Each row of a before or after table is a point. The points were changed in one or more steps. Then noise was added and the rows were shuffled. The steps act on columns, c1 being the first. Name the steps. A step turns or swaps two columns, mirrors them in a line or flattens them onto one, adds a multiple of one to another, or multiplies or shifts one. Angles are multiples of 10 degrees, from the lower column toward the higher: turns from -170 to 170, lines from 10 to 170 but not 90. Use the fewest steps. Two steps may share a column if one is a turn and the other turns, adds or multiplies; they go together, in the order done. Otherwise the lowest column goes first.
In the rows, zero is written as 128.

Before (8 x 3):
[[104  74 109]
 [112 123 180]
 [142 159 178]
 [148 189 162]
 [146 179 117]
 [113  95 155]
 [159 128 116]
 [181 159 142]]
After (8 x 3):
[[110 133 127]
 [ 81  94 129]
 [155 145 128]
 [187 130 130]
 [153 113 123]
 [175 174 128]
 [ 97 109 130]
 [169 161 129]]
Steps: turn c1 and c2 by -30 degrees; multiply c3 by 0

Before (12 x 8):
[[140 150 138 139 105 148 110 144]
 [ 26 170 102 140 112 113 118 171]
 [127 131 119  68 123 136 108 173]
 [144 157 109  34 121 129 137 132]
 [158  71 147 110 110 142 108  94]
 [112 139 137  94 106 154 123 157]
 [157 158 137 145 159 116 115 157]
 [160 147  91 127  99 115 132 173]
 [133 168  14 145 107 138 130 171]
 [146 149 117 128 119 123 166 164]
 [123 138 131 139 138 149 142 165]
 [156 163 112  79 134 130 142 148]]
After (12 x 8):
[[123 138 132 139 140 116 105 166]
 [144 158 109  35 112 132 120 132]
 [156 157 136 145 163 133 145 157]
 [146 149 117 128 113 150  97 163]
 [ 26 170 103 139 100 135 144 171]
 [160 147  92 126  81 142 131 172]
 [132 167  13 145  50 119 122 171]
 [158  71 147 110 120 106 138  94]
 [140 149 138 139 110 102 134 144]
 [127 131 119  67 119 111 142 172]
 [156 164 112  78 125 132 115 148]
 [113 139 137  94 111 103 118 157]]
Steps: add 0.5 times c3 to c5; turn c6 and c7 by -150 degrees

Before (13 x 12):
[[107 138 112 131 118 107 109 178 172 160 140 132]
 [134  68 141 136 103 141 156 101 110 101 102 152]
 [143 155  98 124 103 159 144 196 151 142 162 121]
 [116 130 129 167 120 132 174 127 111  94  89 149]
 [139 114  95 143 155 163 118 171 114 122 120 135]
 [147 144  87 151 117 112 149 164 148 198 140 112]
 [121 102 123 158 114 166 153 102 112 115 101 207]
 [ 90  91  66 153 100 142 172 101  87  94 106 160]
 [102 143 135 181 120 119 140 147 140 173 189  97]
 [ 78  92 155 161  81 150 154 117  94 155  81 149]
 [ 92 115 110 139 134 168 178  90 130 120 106 132]
 [144 138 151  78 143 142 120 147  79 116 118 180]
 [166 167 104 110 121 157  84 141 116 109 123 137]]
After (13 x 12):
[[144 146  64 148 117 113 114 165 149 204 141 180]
 [166 171 102 108 125 158  45 140 118 107 125 172]
 [144 138 197  75 140 144  85 145  80 117 114 127]
 [106 137 115 129 116 108  67 180 173 162 138 154]
 [ 95 118 109 139 133 167 136  87 127 117 109 160]
 [118 105 184 157 113 167 109 106 113 120 101 188]
 [ 73  90 179 161  81 149 114 117  90 155  82 100]
 [ 88  87  74 157 103 142 135 102  86  94 107 248]
 [129  70 163 132 101 137 116 105 110 102  99 125]
 [120 128 145 175 120 132 136 129 109  92  90 138]
 [102 142 115 179 122 116 102 150 137 172 192 102]
 [139 156  78 122 105 162 107 198 153 137 165 167]
 [134 114  90 141 156 168  78 166 117 123 119 182]]
Steps: multiply c3 by 2; turn c3 and c12 by -50 degrees; shift c7 by -40

Before (12 x 24):
[[153 111 104 154 119 150 128 120 120 158 143 156 127 148 146  98 138 121
  112 160 128 114 135 110]
 [103 150 129 114 106 147 134  95  83 127 111 153 146 135 123 140 162 140
  103 153 133 162 106 127]
 [136 120 141 114 153 149  99 115 129 100 116 158 147 133 131 130 124 118
   87 156 101 120 136  99]
 [107 137 101 117 128 121 107 130 120 118 120 136 138  98 149 126 110 132
   84 142 135 105 104  88]
 [145 133 148 118 152  96 121 137 107 148 124 127 118 150 112  96 142 125
   97 110 143 159 146 132]
 [113  98 127 120 155 124 103 125  83 103 149 156 104 125 141 138 142 128
  110 123 121 140 112 142]
 [142 144 145 113 121 102 134 138  83 144  99 173  96 120 122 111 105 138
  131 147 123 133 124 116]
 [149 155 117 135 152 132 136 120 101 103 143 117 131 144 157 121 110 136
  126 109 105 106 147  97]
 [131 123 133 129 114 102 127 117 121 121 128 143 124 140 115  91 161 134
  128 112 141 133 133 118]
 [100 135  93 137 101 100 116 119 138 134 133 122 105 139 124 144 142 106
   86 154 151 123 161 116]
 [160 152 139 155 112 107 109 123 125 143 116 131  92 111 127 137 105 108
  128 112 121 120 151 118]
 [112 155 145 134 100 104 125 152 114 120 149 127 133 130 140 137 143 115
  132 126 136 120 109 140]]
After (12 x 24):
[[110 153 117 139  99 103 122 152 116 127 147 128 135 113 138 138 144 115
  133 126 135 119 110 166]
 [144 142 110  78 123  99 135 138  85 139  97 174  96 119 122 114 105 138
  132 145 122 133 126  93]
 [132 124 134 135 112 104 126 118 119 128 129 141 124 119 116  92 162 135
  132 111 141 131 131  99]
 [132 123 121 163 151 149  99 112 129  92 114 160 147 113 132 130 124 119
   85 158 102 123 138  44]
 [165 148 110  96 113 108 113 119 129 174 119 132  94 130 127 138 103 111
  125 113 115 118 154  97]
 [150 154 146 156 151 130 135 119 101 119 143 115 135 128 157 126 112 138
  128 109 108 106 150  35]
 [149 111 155 116 121 149 130 120 122 165 146 158 125 134 144 100 136 121
  112 161 125 116 134  73]
 [114  97 127 123 154 121 101 122  84 121 149 156 105 130 142 136 142 126
  110 125 121 141 112 168]
 [101 133 155 109 102 103 117 117 135 147 133 119 104 150 124 146 143 103
   82 151 151 123 159  93]
 [102 148 134 136 106 147 133  96  81 110 112 154 149 124 123 140 160 141
  103 153 133 165 107 126]
 [148 135 133  99 153  97 123 138 106 133 123 126 118 102 109  97 140 122
   94 108 144 156 147 146]
 [109 139 121 141 128 123 110 131 117 109 122 138 138 167 148 125 111 131
   84 140 138 102 106   8]]
Steps: turn c3 and c14 by -130 degrees; add -1 times c13 to c10; turn c4 and c10 by 60 degrees; multiply c24 by 3
